Each row is a point. Each table stands for the endless flat space through its points: a line for two points, a plane for three, and so on. The two share one point or none. Which?

First (2 x 4):
[[-0.07 -0.03 -0.39 -0.31]
 [-0.07 -0.11 -0.44 -0.31]]
Second (3 x 4):
[[-0.05  0.22 -0.04 -0.79]
 [-0.01 -0.08 -0.70  0.03]
 [-0.21  0.37 -0.25 -0.32]]
They share: no point

First (3 x 6):
[[-0.09  0.14  0.13  0.05  0.29 -0.53]
 [ 0.20  0.44  0.59  0.51  0.09 -0.03]
 [-0.18  0.14  0.07  0.04  0.24 -0.58]]
Second (2 x 6):
[[-0.31  0.09  0.24  0.48 -0.11 -0.24]
 [-0.06  0.54  0.29 -0.02  0.24 -0.59]]
They share: no point

First (7 x 8):
[[-0.25 -0.53 -0.01  0.97 -0.02 -0.15  0.02 -0.33]
 [-0.24  0.24 -0.07  0.87  0.24 -0.26 -0.39  0.27]
 [-0.35 -0.85  0.38  0.16 -0.44 -0.39  0.25 -0.11]
 [-0.16  0.31 -0.04  0.35  0.03 -0.03  0.15 -0.41]
 [-0.25  0.64  0.17  0.34  0.09 -0.25 -0.05 -0.12]
 [-0.02 -0.38  0.40 -0.31 -0.61 -0.61  0.04  0.17]
 [-0.02 -0.02  0.47 -0.54 -0.61 -0.56  0.25 -0.12]]
Second (2 x 8):
[[-0.09 -0.27  0.35  0.43  0.08 -0.51 -0.11 -0.14]
 [-0.59  0.08  0.05  0.18 -0.37 -0.06 -0.11  0.11]]
They share: no point

First (4 x 8):
[[ 0.83  0.36 -0.66 -0.39 -0.17  0.12 -0.02 -0.18]
 [ 0.22  0.03 -0.23 -0.52  0.05  0.36  0.42  0.47]
 [ 0.40  0.22 -0.60 -0.43  0.16  0.69 -0.03  0.37]
 [ 0.31  0.19 -0.59 -0.42  0.24  0.79 -0.05  0.46]]
Second (3 x 8):
[[ 0.64 -0.20 -0.23 -0.36  0.36 -0.04 -0.22  0.02]
 [ 0.40 -0.02 -0.58 -0.45  0.05  0.01  0.02 -0.09]
 [ 0.30  0.02 -0.79 -0.54 -0.10  0.02  0.10 -0.16]]
They share: [ 0.39  0.11 -0.37 -0.27  0.11  0.05  0.10 -0.01]

First (5 x 9):
[[ 0.84 -0.33 -0.37 -0.38 -0.27  0.18  0.29 -0.64 -0.36]
 [ 0.60  0.02 -0.07 -0.42  0.00  0.62 -0.05 -0.33  0.26]
 [-0.10 -0.42 -0.07  0.40 -0.28  0.20 -0.29 -0.09  0.19]
 [ 0.39 -0.42  0.18 -0.21 -0.25  0.61  0.20 -0.30  0.17]
 [ 0.13 -0.28 -0.40  0.21 -0.05  0.19 -0.46 -0.18  0.11]]
Second (2 x 9):
[[ 0.51 -0.45 -0.24  0.03  0.05  0.13 -0.16 -0.48 -0.10]
 [ 0.47 -0.43 -0.22 -0.01 -0.02  0.21 -0.12 -0.43 -0.06]]
They share: [ 0.39 -0.39 -0.18 -0.09 -0.16  0.37 -0.04 -0.33  0.02]

First (2 x 11):
[[-0.08  0.13 -0.19 -0.27  0.65 -0.05 -0.01  0.09  0.05 -0.25 -0.25]
 [-0.36  0.05  0.21 -0.35  0.29  0.07  0.31  0.41 -0.11 -0.09 -0.25]]
Second (6 x 11):
[[ 0.07  0.18 -0.20 -0.44  0.50  0.16  0.53  0.32 -0.03  0.10  0.01]
 [ 0.26  0.42 -0.26 -0.80  0.39  0.42  0.38  0.34 -0.14  0.04 -0.05]
 [-0.37 -0.28 -0.01 -0.11  0.40  0.17  0.09  0.77  0.52  0.17  0.37]
 [ 0.21  0.22 -0.58 -0.76  0.22  0.42  0.23  0.76  0.33 -0.14  0.17]
 [-0.43  0.00  0.50 -0.29  0.47 -0.10 -0.01 -0.15 -0.45 -0.13 -0.49]
 [-0.05  0.14 -0.03 -0.36  0.59  0.19  0.49  0.48  0.02  0.18  0.09]]
They share: no point

First (7 x 11):
[[ 0.06 -0.17  0.21  0.75 -0.45  0.19  0.51 -0.48 -0.54 -0.37 -0.10]
 [-0.36  0.09  0.43  0.22  0.30  0.24  0.06 -0.46 -0.26  0.55 -0.23]
 [ 0.16  0.11  0.41  0.23 -0.29  0.06  0.41 -0.19 -0.27  0.28  0.16]
 [-0.32  0.21 -0.09  0.81 -0.55 -0.17  0.23  0.18 -0.18  0.13 -0.52]
 [-0.17 -0.23 -0.03  0.31 -0.44 -0.06  0.59 -0.54 -0.23  0.30 -0.30]
 [-0.22  0.39  0.64  0.13  0.43  0.44 -0.20 -0.68 -0.07  0.58 -0.32]
 [ 0.15  0.15 -0.04  0.07 -0.46  0.32  0.72 -0.18 -0.30 -0.37  0.37]]
Second (2 x 11):
[[-0.15  0.08  0.03  0.06 -0.25  0.10  0.14 -0.20 -0.50 -0.09 -0.35]
 [-0.10 -0.07  0.38  0.51 -0.05  0.25  0.54 -0.50 -0.25  0.26  0.15]]
They share: [-0.12 -0.01  0.24  0.33 -0.13  0.19  0.38 -0.38 -0.35  0.12 -0.05]

First (3 x 12):
[[ 0.07  0.15 -0.23  0.33  0.18 -0.31  0.01 -0.35 -0.17 -0.25  0.38  0.37]
 [ 0.07  0.09  0.01  0.33  0.21 -0.10  0.01 -0.11 -0.11 -0.37  0.53  0.25]
 [-0.25 -0.27 -0.19  0.17  0.43 -0.12 -0.15  0.05 -0.39 -0.45  0.35  0.29]]
Second (4 x 12):
[[-0.12 -0.07 -0.25  0.20  0.31 -0.22 -0.07 -0.27 -0.22 -0.37  0.40  0.40]
 [-0.10  0.12 -0.48 -0.06  0.43 -0.32 -0.03 -0.57 -0.21 -0.47  0.27  0.51]
 [-0.22 -0.07 -0.28  0.34  0.30 -0.38 -0.22 -0.04 -0.59 -0.11  0.15  0.49]
 [ 0.15 -0.02 -0.17  0.21  0.27 -0.07  0.16 -0.28  0.09 -0.61  0.58  0.05]]
They share: [-0.09 -0.05 -0.25  0.25  0.30 -0.25 -0.07 -0.19 -0.29 -0.33  0.34  0.35]

First (7 x 14):
[[-0.26  0.27  0.42 -0.24 -0.27  0.14  0.15  0.57 -0.53 -0.45  0.20 -0.67
  -0.25 -0.21]
 [-0.66  0.21 -0.02  0.07  0.31  0.11  0.29 -0.14 -0.10  0.06 -0.44 -0.03
   0.04 -0.38]
 [-0.30  0.87  0.58  0.23  0.06  0.12  0.29  0.37 -0.07 -0.55  0.35 -0.30
  -0.51 -0.13]
 [ 0.07  0.42  0.18 -0.27 -0.08  0.03  0.40  0.03 -0.60 -0.60  0.21 -0.07
   0.32  0.01]
 [-0.06  0.45  0.08 -0.43  0.07  0.00  0.53 -0.04 -0.37 -0.64  0.10 -0.02
  -0.24 -0.08]
 [-0.31  0.06  0.44 -0.45 -0.10 -0.10  0.12  0.63 -0.37 -0.44 -0.01 -0.80
  -0.56 -0.35]
 [-1.13  0.06  0.18  0.31  0.65 -0.20 -0.22  0.06  0.59  0.37 -0.36  0.08
  -0.51 -0.90]]
Second (5 x 14):
[[-0.29  0.30  0.34 -0.07  0.06  0.19  0.38  0.06 -0.16 -0.19  0.16 -0.09
  -0.06 -0.19]
 [-0.59  0.46  0.15 -0.09  0.17  0.12  0.04  0.27 -0.15 -0.28 -0.16 -0.01
  -0.02  0.13]
 [ 0.16  0.28  0.27 -0.08  0.19 -0.13  0.76 -0.34 -0.19 -0.31  0.42 -0.01
  -0.17 -0.68]
 [-0.03  0.50  0.20  0.00  0.23  0.18  0.60 -0.05 -0.05 -0.21  0.60  0.18
   0.19 -0.47]
 [-0.36  0.20  0.37 -0.16  0.17  0.16  0.39  0.13 -0.13 -0.25 -0.27 -0.33
   0.14 -0.38]]
They share: [-0.30  0.36  0.18 -0.12  0.22 -0.06  0.32  0.01 -0.18 -0.34 -0.08 -0.07
 -0.09 -0.24]

First (4 x 14):
[[ 0.54  0.32  0.02 -0.79 -0.06  0.20 -0.31  0.26 -0.24  0.34  0.36 -0.24
  -0.28  0.58]
 [ 0.22  0.11  0.24 -0.25  0.10 -0.18 -0.40 -0.12 -0.33  0.29  0.10  0.11
  -0.19  0.17]
 [ 0.60 -0.07  0.34 -0.77 -0.20  0.18  0.08 -0.36 -0.15  0.01 -0.24 -0.15
   0.09  0.03]
 [ 0.28 -0.27  0.52 -0.30 -0.11 -0.17 -0.07 -0.66 -0.25 -0.05 -0.41  0.18
   0.16 -0.29]]
Second (2 x 14):
[[ 0.15 -0.04  0.43 -0.42  0.00 -0.11 -0.11 -0.06 -0.16  0.01  0.04  0.21
   0.04 -0.02]
 [ 0.39  0.08  0.15 -0.26  0.00 -0.15 -0.51 -0.38 -0.44  0.37 -0.04 -0.03
  -0.24  0.22]]
They share: [ 0.27  0.02  0.29 -0.34  0.00 -0.13 -0.31 -0.22 -0.30  0.19  0.00  0.09
 -0.10  0.10]

First (6 x 18):
[[-0.27 -0.05  0.03  0.21  0.33 -0.19 -0.45 -0.46  0.05  0.22  0.69 -0.01
  -0.09 -0.33 -0.21 -0.56 -0.66  0.03]
 [-0.27 -0.69 -0.16  0.76  0.22  0.04 -0.17 -0.18 -0.42  0.62  0.04 -0.12
  -0.22 -0.64 -0.39 -0.10 -0.25  0.39]
 [-0.42 -0.30  0.49 -0.33 -0.05  0.05 -0.35 -0.41 -0.23  0.18  0.48  0.12
  -0.35 -0.31  0.22 -0.14 -0.26  0.00]
 [-0.38 -0.88  0.07  0.56 -0.08  0.33  0.07 -0.39 -0.40  0.66  0.06  0.08
  -0.50 -0.57 -0.31  0.02 -0.05  0.18]
 [-0.44 -0.35  0.12  0.81  0.01 -0.17 -0.54 -0.45  0.00  0.11  0.60 -0.13
  -0.37 -0.41 -0.17 -0.11 -0.41  0.03]
 [-0.38 -0.45  0.35  0.07 -0.03 -0.12 -0.50 -0.17 -0.48  0.13  0.25 -0.22
  -0.35 -0.56  0.32  0.17 -0.15  0.37]]
Second (2 x 18):
[[-0.51 -0.57  0.10 -0.07  0.26 -0.05 -0.14 -0.59 -0.20  0.24  0.18 -0.06
  -0.23 -0.23 -0.31 -0.03 -0.58  0.14]
 [-0.21 -0.30  0.31  0.11  0.08  0.19 -0.38 -0.29 -0.29  0.54  0.39  0.21
  -0.32 -0.47 -0.01 -0.24 -0.31  0.05]]
They share: no point

First (4 x 20):
[[ 0.21  0.02 -0.26 -0.25  0.40 -0.45  0.17  0.45  0.11 -0.21  0.02  0.04
  -0.66 -0.03  0.11 -0.32 -0.03  0.05  0.18 -0.34]
 [ 0.33  0.02 -0.42 -0.73  0.24 -0.29  0.21  0.13  0.07 -0.57 -0.06  0.48
  -0.46 -0.35 -0.09  0.04 -0.03 -0.43  0.14  0.06]
 [ 0.29 -0.13 -0.27 -0.16  0.46 -0.46  0.12  0.52  0.06 -0.16  0.10  0.10
  -0.72  0.00  0.16 -0.39 -0.11  0.04  0.32 -0.52]
 [-0.09  0.27  0.15 -0.27 -0.03 -0.29  0.40  0.42  0.21 -0.33 -0.01  0.06
   0.01 -0.11  0.11  0.16  0.36 -0.06 -0.06  0.12]]
Second (7 x 20):
[[ 0.75 -0.25 -0.21 -0.64  0.59 -1.06  0.24  0.46  0.32 -0.71  0.35  0.38
  -0.25 -0.21 -0.70 -0.01  0.79 -0.03  0.32  0.22]
 [-0.14  0.24 -0.18 -0.39  0.15  0.06  0.08  0.42 -0.20 -0.15  0.01  0.36
  -0.32 -0.42  0.34  0.25 -0.38  0.07 -0.26 -0.50]
 [ 0.52 -0.15 -0.43 -0.52  0.84 -0.06  0.34  0.52 -0.22 -0.65  0.45  0.47
  -0.45 -0.37  0.11  0.36 -0.04 -0.09 -0.22 -0.67]
 [-0.43  0.21  0.45 -0.76  0.16  0.00  0.17  0.63 -0.16 -0.02 -0.10  0.13
  -0.38 -0.11  0.24 -0.12 -0.32  0.26  0.28 -0.11]
 [-0.21  0.49 -0.31 -0.10  0.29  0.26  0.16  0.39 -0.18 -0.08 -0.31  0.05
  -0.51 -0.20  0.56  0.20 -0.73 -0.08 -0.33 -0.38]
 [ 0.07  0.17  0.26 -0.93  0.52 -0.09  0.34  0.42 -0.13 -0.47  0.20  0.14
  -0.56  0.09  0.07 -0.26  0.02  0.00  0.28 -0.02]
 [-0.32  0.51 -0.21  0.08  0.14  0.16  0.24  0.47  0.10  0.08 -0.55 -0.24
  -0.51 -0.10  0.49  0.05 -0.68 -0.08 -0.17 -0.07]]
They share: no point
